Each row of a before or after table is a point. One or more steps were done to the points. Then noise was added and the rows were shuffled. The steps act on how far a point lies along the listed directions, d1 being the first. What was done? A step turns or swaps two directions, mirrors them in a line or flattens them onto one, adds a multiple of one to another, or multiplies one. Angles are multiples of 10 degrees, from the lower direction toward the higher: turns from -170 to 170, lines from 10 to 170 but not 90. Use the fewest steps. Two steps may share a direction if one is a turn and the other turns, adds or multiplies; they go together, in the order done. Otherwise the lowest direction goes first.

Directions:
(1): [39 -8 24]
(2): [-16 -41  14]
(3): [-19  20  38]
Before, 8 rows:
[[ 11 -27  16]
 [-12 -19   8]
 [ 27  -2 -14]
 [ 13 -21  -5]
 [-10 -15  20]
 [ -2   6 -31]
 [ 13   3  33]
 [-24   1   3]]
After, 8 rows:
[[  6 -38   0]
 [ 11  -1  35]
 [-22 -45  30]
 [  5  25 -37]
 [-25 -50  19]
 [ 33  14 -19]
 [-28 -10   7]
 [ -2 -60  27]]
Steps: multiply d2 by 2.5

Directions:
(1): [-32   8  18  38]
(2): [ 20 -41  25  14]
(3): [ 36  22 -12  31]
(4): [ 12  27  42 -16]
Before:
[[-40   2  -2   1]
 [-12  -8   3  27]
 [ 14 -28  12 -22]
 [-20 -60   3   9]
 [ 26 -33  25 -24]
 [  9 -27  18  22]
 [  2  24  18 -16]
 [  1 -16   8 -10]
 [-11  18   6   8]
 [-21 -29   5 -30]
 [ -2   4 -23  20]
 [-11 -19  -4  13]
 [-25  -6 -21 -25]
 [-14  11 -10 -15]]
After (14 x 4):
[[ 26   9 -18  11]
 [-15  35   6  13]
 [ 16   7  -1 -18]
 [  6  36  29  -6]
 [-22  -8  18  28]
 [ -5 -24  18   8]
 [-10  -7  23  -1]
 [-27  12  56   9]
 [-12 -22   0 -17]
 [ 17 -15  -2   3]
 [ 26  -8  27 -14]
 [ -3  17   8   8]
 [ 12  19  15 -31]
 [-19  42   4  30]]
Steps: swap d1 and d2; turn d3 and d4 by -110 degrees

Directions:
(1): [ 15  23 -47 -19 -32   2]
(2): [-49   2   7  -8 -26  33]
(3): [ -6  25  27  12 -34 -41]
(4): [  2  37  21 -45  23   4]
(5): [-13 -39  -4 -41  -6 -31]
Before:
[[ 15  10  -2 -11   1 -16]
 [ 17  -5  -5  -9  14 -24]
 [ -5   3 -21   2 -12   6]
 [ -3   5   8  -4  13  33]
 [-12   2  12  -4   3  19]
 [  0   7 -14 -16  -3  -2]
 [ -9   8   5  -1   1  14]
 [  2  15 -23   1 -19  10]
 [ 10   6  -5 -14   9 -10]
 [ 10   9   2  -1   5  -4]
 [ 14   3 -11  -3  -5  -7]]
After, 11 rows:
[[ -3 -21  22   2   3 -19]
 [  6 -26  16  16  -2 -25]
 [ -2  21  -7   8 -16   1]
 [  8  10 -45 -16 -18  -1]
 [ -6  22   2  18  -5  16]
 [ -1  17 -34  -8 -28  -3]
 [ 11  21 -25  -6 -17  11]
 [ 25  19 -62 -26 -30  -5]
 [  6  13   2   7  -2  -4]
 [  1 -10   4  -2   0 -16]
 [  4  31  -9  -1 -16   8]]
Steps: multiply d1 by 2.5; swap d2 and d5; swap d3 and d4
